Each row is a point. The points of each table are mixes of a few directions, plus a little noise. Count the directions of each table, and those that both share. Where both have some left over, give the other angles between the two spaces (their principal angles), to ten degrees, smallest first.
(in the rows, 128 means zero)

First (4 x 2)
[[100 136]
 [117 130]
 [223 103]
 [ 73 142]]
Second (5 x 2)
[[147 123]
 [141 125]
 [167 118]
 [168 117]
 [ 16 157]]
Directions: first 1, second 1, shared 1

First (8 x 6)
[[ 46 117 149 126 136 161]
 [132 120 144 151 123 119]
 [ 34 175 140  48  97  52]
 [214  99 130 188 125 136]
 [156 102 101 106  71 155]
 [153 101 118 136  97 156]
 [108 109 152 182 177 172]
 [180 199  91  88 198  72]]
Second (8 x 6)
[[ 86 161 134  47  34 168]
 [113 137 111 108 154 121]
 [154 136 145 165 158 125]
 [116  90  86 133 180  91]
 [176 141 195 181  68 162]
 [128 132 125 129 142 125]
 [124 215 132 101 215 137]
 [125  11  97 160  72  95]]
Directions: first 4, second 3, shared 2; angles 90

First (8 x 12)
[[110  98 177 121 113  97 164 182 112  79 140 126]
 [112  11 186 173 107 118 149 249 124  55 165 102]
 [132 200 115 133 134  90 148  64 109 109  64 181]
 [124  79  80  72  92 189 151 140 156 225 163  91]
 [145 208 161 162 195 105  40  86 119  84 135 130]
 [131 160  89  75 122 155 130  85 141 201 134 120]
 [137  83 101 157 126 164 106 142 146 151 139 111]
 [133 185 114 132 136 105 134  75 117 122  84 163]]
Second (8 x 12)
[[141  78  92 192 141 175 110 144 124 140 146 122]
 [ 90  35 112 165  43 184 150 186 121 177  56 180]
 [118 204 157 115 152  91 133 115  63  92  73 187]
 [115 137 176 100 140 135  68 174 107 128 118 128]
 [132  87 119  87  87 131 142 114 219 169 191  55]
 [145 130 121  85 124 114 134  88 208 147 211  49]
 [148 139 131 125 161  89 146 140 106  76 112 129]
 [137 215 116 156 175 105 141  64  75  97 115 173]]
Directions: first 4, second 5, shared 2; angles 40, 40

First (11 x 20)
[[125 131 125 124 125 130 129 135 143 124 121 138 140 126 124 123 140 134
  129 130]
 [127 138 110 135 186 146 143  97 143 133 121 138 136 154 156 124 113 102
  186  97]
 [129 119 125 129 159 139 112 104  97 150 131  96 117 138 158 138  80 115
  146 104]
 [129 129 143 123  61 105 133 170 144 105 131 150 131 102  83 122 180 156
   73 171]
 [107 108 135  86  55 139  57 187 129 142  92  93 181  77 114 126 123 201
   52 151]
 [149 127 149 154 112  94 161 115  93 115 172 132  67 137 108 138 137  99
  111 148]
 [136 112 133 137 161 131 110  92  67 156 148  78  91 141 162 147  60 104
  140 104]
 [159 132 142 175 167  96 185  74  78 120 188 132  38 167 132 145 114  57
  159 123]
 [107 134 110 101 120 153 107 158 182 126  84 146 194 112 127 111 151 166
  130 126]
 [129 142 125 133 122 122 154 136 162 107 126 166 136 131 109 117 170 126
  136 140]
 [112 135 110 110 139 153 115 140 170 129  94 141 178 123 136 115 139 148
  146 116]]
Second (11 x 20)
[[130 126 132 130 123 124 128 129 122 128 133 125 121 127 125 130 127 127
  122 131]
 [112 139 115 108 106 141 122 163 188 113  93 161 184 112 111 109 174 163
  122 139]
 [131 124 144 126  79 109 125 154 122 117 137 130 119 109  99 129 152 146
   82 158]
 [128 133  99 142 249 165 136  54 115 158 123 108 123 178 200 134  55  72
  233  57]
 [130 127 131 130 126 125 128 127 122 128 132 125 122 128 127 130 126 126
  125 130]
 [155 107 166 153  93  85 132 114  38 134 188  86  39 125 113 156  96 104
   76 152]
 [133 126 124 138 166 134 132  98 107 140 137 113 110 146 152 135  95 103
  157 106]
 [123 129 139 115  61 113 122 175 152 108 120 147 147  98  87 120 178 166
   74 167]
 [127 132 110 135 197 151 132  87 125 145 122 119 129 156 169 130  89  98
  189  87]
 [123 131 126 121 113 130 126 144 148 121 117 140 146 120 118 121 147 143
  120 136]
 [117 134 124 112  95 131 123 162 170 114 105 153 166 110 106 114 169 159
  108 146]]
Directions: first 3, second 2, shared 2

First (9 x 32)
[[121 102 164 174 101 140 214 155  81 169 116 187 131 129 132 105 127 102
  135 106 132 106 200 163 140 121  96 133 179  79 185  68]
 [119 175 114 144 119 105 118 135 151 110 116 123 135 124 165 148 145 103
   83 135 151 120  49 146 137 154 131 137  93 111 137  92]
 [142 122 123 124 147 137 135 127 119 130 131 142 121 129 106 124 125 139
  141 105 134 130 161 125 133 116 138 119 138 103 144 122]
 [133 141 100  86 149 121  54 103 165  97 141  76 125 128 119 144 125 154
  130 150 118 149  78  94 114 130 152 123  90 179  74 190]
 [ 98 126 143 127  86 115 105 125 146 125 128  87 143 126 167 131 128 115
  114 187 103 128  70 120 110 147 103 147 113 203  77 167]
 [131 182  92 117 143 104  76 120 170  91 125  99 128 125 148 157 142 124
   89 133 152 133  33 126 132 150 155 129  73 124 115 122]
 [130  78 165 151 116 154 199 144  78 170 126 177 126 131 106  98 118 125
  163 105 116 116 235 142 132 105 102 125 190 101 166 106]
 [147  89 130 102 155 153 126 116 109 138 142 133 116 132  79 113 112 162
  175 109 112 141 208 105 122  98 138 112 157 133 123 165]
 [132 138 120 127 134 125 123 128 133 122 127 129 126 128 128 133 131 127
  122 123 135 129 118 129 131 130 134 126 120 119 132 121]]
Second (9 x 32)
[[101 162 130 110 149 120 122 146 113 122 143 134 124 136 147 152 114 135
  165 130 100 133 141 118 132 111 139 116 149 163 113 129]
 [142 106 150 134 109 152 103  97 127 144 133 112 145 124 132 124 136 136
  110 137 131 136 119 112 110 134 110 145 122 141 119 162]
 [118 173 135 149 125 130 112 125 123 132 132 136 145 130 164 157 138 116
  105 126 143 127  79 135 131 135 135 138 124 120 144 106]
 [137 109 130 140 109 146  98  98 139 138 131 104 145 128 118 124 133 132
  112 153 141 134  87 124 116 134 134 141 120 145 115 167]
 [140 154 150 128 148 155 101 106 105 142 147 144 141 130 146 156 133 145
  128  97 131 140 143 107 123 116 129 134 139 116 147 129]
 [120  97  39 125 173 106 186 174 133 109 115 146  87 146   7  89  94 132
  213 134 148 114 158 177 168  88 224  70 173  98 141 118]
 [129 174 150 128 137 137  97 114 118 130 140 135 143 127 175 164 139 131
  106 108 130 136 108 111 123 133 118 141 118 124 138 116]
 [122  98 149 181  88 163 139 110 104 173 131 135 157 135 115 116 129 116
  128 158 147 123 104 150 123 123 135 145 166 134 144 149]
 [142  80 119  56 115  43 194 180 190  61  80 106  66  97 149  70 137 109
   85 109  82 108 210 117 127 179  27 120  43 110  90  77]]
Directions: first 3, second 6, shared 3

First (8 x 32)
[[146 129 117 187 145 109 113 103 164  99 117 113 154 139 196 159  85  96
  153 112 131 149 133 120 146 139 117 128 130  75 139 103]
 [134 156 108 140 121 132  88  93 122 138 148 103 124 170 166 112  90 139
  141  92 141 150 123 176  95 111 115 164 124  77 131 135]
 [128 107 138 121  97 154 115 106 147  74 198 190 146 153 249 146 111 118
  134 151 118 105 127 133  95 141 103  66  98  72 151 102]
 [106 150 152  60 103 158 128 163  97 150 135 132 110 132  17 104 203 167
   88 119 152 116 115 120 111 117 146 142 133 198  95 190]
 [115  77 143 167 180 104 192 161 112 161 101 108 121  88  90 111 125  83
  173 187  79 143 142  82 162 142 113 135 136 163 142  54]
 [112 167 164 110 118 162  99 154 127 124 137 104 139 170  42 126 195 134
  112  86 174 152 110  95 112 125 125 165 139 155  84 188]
 [128 106  88 126 112  78 168 104 108 120 102 164 134  68 128 137  97 152
  111 154 107 106 141 141 174 135 161  92 121 158 168 111]
 [155 132 116 113 147 127 122 139 149 159  85 108  96 104 138 131 117 136
  111 123 123 103 132 158 130 115 145 132 143 126 114 141]]
Second (11 x 32)
[[130  56 171 131 208 102 123 110 160 152 101 102  81  45 108  86 169 146
  158 144 152  99 119 141 101  99 122  96  78 143 127  70]
 [117  60 119 144 136 164 134 141  97 112 106  96 152 174  75 116 115 155
  167  92 136  93 131 125 135 110 126 120 194 101 132 105]
 [156 167 115 120  86 165 149 171 121 135 150 152 142 176 152 151 102  74
  121 147 103 153 154 113 146 159 115 154 169  91 129 157]
 [ 71 114 144 105 131 141 187 121 146 150 121 153  98 140 137  93 129 119
  148 132  51  94  77 103 105 136 131 124 176 141 112 109]
 [ 80 170 114 126  51 111 175  86 107 105 155 172 176 191 162 127 135 126
  132 135 113 168 103 122 125 136 139 117 140 113 157 147]
 [148 175 133 146 160  87  83 115 149 153 105  81 113 100 159 139 146 130
  108 136 161 169 132 157 114 107 131 148  64 148 116 135]
 [153  68 139 120 148 201 168 197 128 154 121 124 110 156 100 114 105  81
  169 138  88  88 150 103 136 144 102 138 217  78 117 104]
 [133 182 117 119  89  91 108  97 127 101 163 170 143 100 154 152 135 135
   85 139 151 159 134 133 138 143 140 119  63 153 143 160]
 [123 180 110 123  86 108 117 108 120 106 152 155 149 133 149 151 123 133
   96 126 134 154 127 130 138 141 139 131 102 144 135 161]
 [184 105 106 133  95 143  91 142  91  75 166 153 174 113  90 163 114 141
  112 120 199 130 190 132 170 142 121 108 106 104 163 148]
 [113 132 137 140 216  97  74 119 162 165  66  48  69  82 122 117 136 167
  115  96 119 102  93 150 100  91 142 151  98 193  76 114]]
Directions: first 6, second 6, shared 1; angles 30, 50, 70, 80, 80

First (9 x 32)
[[ 76 106  82 135 121 114 131 162 125 105 159 126 159  96 136 131 109 165
  124 137 117 101 161 124 139 104 146 108 130 109  94 120]
 [125 140  92 136 147 165 134 135 139 120 134 145 120 127 156 152 126 113
   96 109 146 136 131 134 125 127 157 105 107 150 134 126]
 [ 82 127 102 154 126 121 145 164 131  72  96  63 143 102 113 105  84 138
  127 132 129  72 149 118 122 130 114 125 113  91 120 118]
 [183 103 111 133 120 115 140 105 111 191 149 178 113 191 110 113 157 119
  129 117 109 167 101 131 133 134 112 112 151 164 158 119]
 [145 163 249  79 120 112  90  95 143 122 128 115 125  79 116 120 189  95
  160 135 122 119 130 102 120 137 133 179 148  94 142 136]
 [ 74 100 121 130 109  75 120 155 119 104 128  88 143  95 137 115  88 176
  155 160 118 117 130 137 160 105  94 151 144  93  80 146]
 [160 132 121 133 144 120 127 114 143 146 117 130  63 147 175 125 148  74
  110 103 143 190  60 143 169 135  96 145 136 159 168 157]
 [141 138 114 137 139 154 138 126 132 128 118 133 120 143 128 134 128 111
  111 114 137 128 126 129 116 138 138 114 114 143 145 121]
 [166 144 160 114 126 176 128  96 109 165 122 173 166 171  82 157 124 161
  139 144 132 121 164 135  67 142 161 113 111 151 111 108]]
Second (11 x 32)
[[ 92 124 107 109 137 151 105 124 144 108 150 146 116  82 190 179 140 116
  105 118 149 162 127 135 157 114 168 130 111 140 101 145]
 [ 85 101 108 115 122 126 107 118 139  96 130 113 103  79 177 157 140 101
  116 116 140 161 111 125 173 125 139 146 117 123 108 144]
 [181 214 195 146 159 124 152 166 142 136 109 105 141 157  85  67 116 134
  138 139 124  59 138 126  71 129 100 124 147 110 184 123]
 [148 117 128 117 119 147 127 107 114 157 151 173 153 149 100 142 150 140
  130 127 117 128 153 120 103 132 159 108 127 142 124 105]
 [143 172 172 146 135 137 147 147 121 116  79  85 160 153  71  98  76 165
  151 156 131  63 155 134  70 139 103 133 119 104 129 119]
 [111  56 107 105  89 129 111  78 110 132 144 150 131 114 114 154 173 104
  133 112 111 159 135 101 148 145 157 129 121 129 109 105]
 [122  87  96 122 116 123 122 106 131 126 144 139 100 114 147 135 172  78
  112  96 121 163 107 109 163 137 140 125 129 137 145 121]
 [114 120 107 127 131 139 124 126 134 119 132 132 117 116 152 146 131 116
  114 118 137 144 122 130 142 127 140 125 118 136 123 133]
 [166 171 117 173 153 134 170 167 121 144  92 110 139 197  93  89  63 166
  128 144 134  88 127 154  85 129  86 106 127 139 151 126]
 [ 98  90 118  98 114  99  95 115 129 142 179 164 118  90 183 161 157 137
  132 134 123 187 111 136 185 101 141 145 147 135  89 153]
 [148 154 154 150 134  99 148 154 124 132  99  91 132 158  96  80  92 151
  149 148 121  93 120 137 111 128  76 138 144 111 145 133]]
Directions: first 6, second 6, shared 5; angles 80

First (10 x 32)
[[141 152 124 137 249 103  28 170 180 174 130  63 201 153 133  48  64 148
  196 100 115 174 157 220 151  94  19 186 144 178 104  82]
 [123 120 129 124  84 137 165 112 109 112 127 152 102 119 126 157 151 121
  103 138 133 111 117  94 120 141 168 106 122 109 137 145]
 [120 115 130 123  59 143 185 105  98 102 127 165  87 113 125 174 165 116
   89 144 136 101 111  75 115 148 190  95 119 100 142 154]
 [126 125 128 127 111 131 142 123 121 121 128 137 118 125 127 139 136 126
  119 132 130 122 124 115 125 133 143 120 126 122 132 134]
 [136 142 126 134 200 113  69 153 159 155 130  90 171 143 131  81  91 140
  168 112 120 155 146 182 142 108  63 162 137 158 114 101]
 [124 120 129 126  90 136 159 115 112 114 127 149 105 120 127 153 148 122
  107 137 132 114 119 100 121 139 162 110 123 112 135 142]
 [124 121 129 125  92 135 157 116 112 114 127 147 106 120 126 152 147 123
  108 137 131 114 120 101 121 138 161 111 123 113 135 142]
 [130 131 128 129 144 124 115 134 135 134 129 119 138 132 129 117 120 131
  137 124 126 134 132 141 131 123 113 135 130 135 125 122]
 [133 138 126 132 177 118  88 145 149 147 129 102 157 138 130  96 102 137
  155 118 123 147 140 165 137 115  84 151 134 148 118 110]
 [122 117 130 123  74 139 173 109 104 108 127 157  95 116 126 164 157 119
   97 140 134 107 115  86 118 143 177 102 121 105 139 149]]
Second (11 x 32)
[[127 127 141 135 116 143 145 122 112 117 117 152 115 114 108 147 128 129
  119 134 131 117 107 100 129 124 147 124 133 104 136 159]
 [131 129 100 112 155  96  92 141 163 152 152  76 157 159 173  87 129 125
  148 115 122 151 174 191 126 137  85 136 118 181 111  60]
 [123 126 179 156  80 186 193 105  66  85  84 221  76  72  48 201 127 132
   93 151 138  86  45  16 132 112 204 113 146  33 158 249]
 [130 129 108 117 147 105 102 137 153 145 145  91 149 150 160  99 128 126
  142 119 124 145 161 172 126 134  98 134 121 165 116  80]
 [130 129 105 115 150 102  98 139 157 148 148  85 152 154 165  94 128 126
  144 117 123 147 166 179 126 135  93 135 120 171 114  73]
 [127 127 140 135 116 142 144 122 113 118 117 151 115 114 109 146 128 129
  120 134 131 118 108 101 129 124 146 125 132 105 135 157]
 [126 127 145 137 112 148 150 120 107 113 113 160 110 109 101 153 128 129
  116 136 131 114 100  90 129 123 154 123 134  96 138 169]
 [130 129 106 116 149 103 100 138 155 147 147  88 150 152 163  97 128 126
  143 118 124 146 164 176 126 135  95 134 120 169 115  76]
 [126 127 149 139 108 152 155 119 102 110 110 166 106 105  95 158 128 130
  114 138 132 111  94  82 130 121 159 122 136  89 140 178]
 [128 128 126 127 130 126 126 129 130 130 130 125 130 130 131 125 128 128
  129 127 128 130 131 132 128 129 125 129 127 131 127 124]
 [130 129 109 118 146 107 104 136 151 144 144  94 147 149 157 101 128 126
  141 120 124 143 158 169 127 134 100 133 121 163 117  84]]
Directions: first 1, second 1, shared 0; angles 40
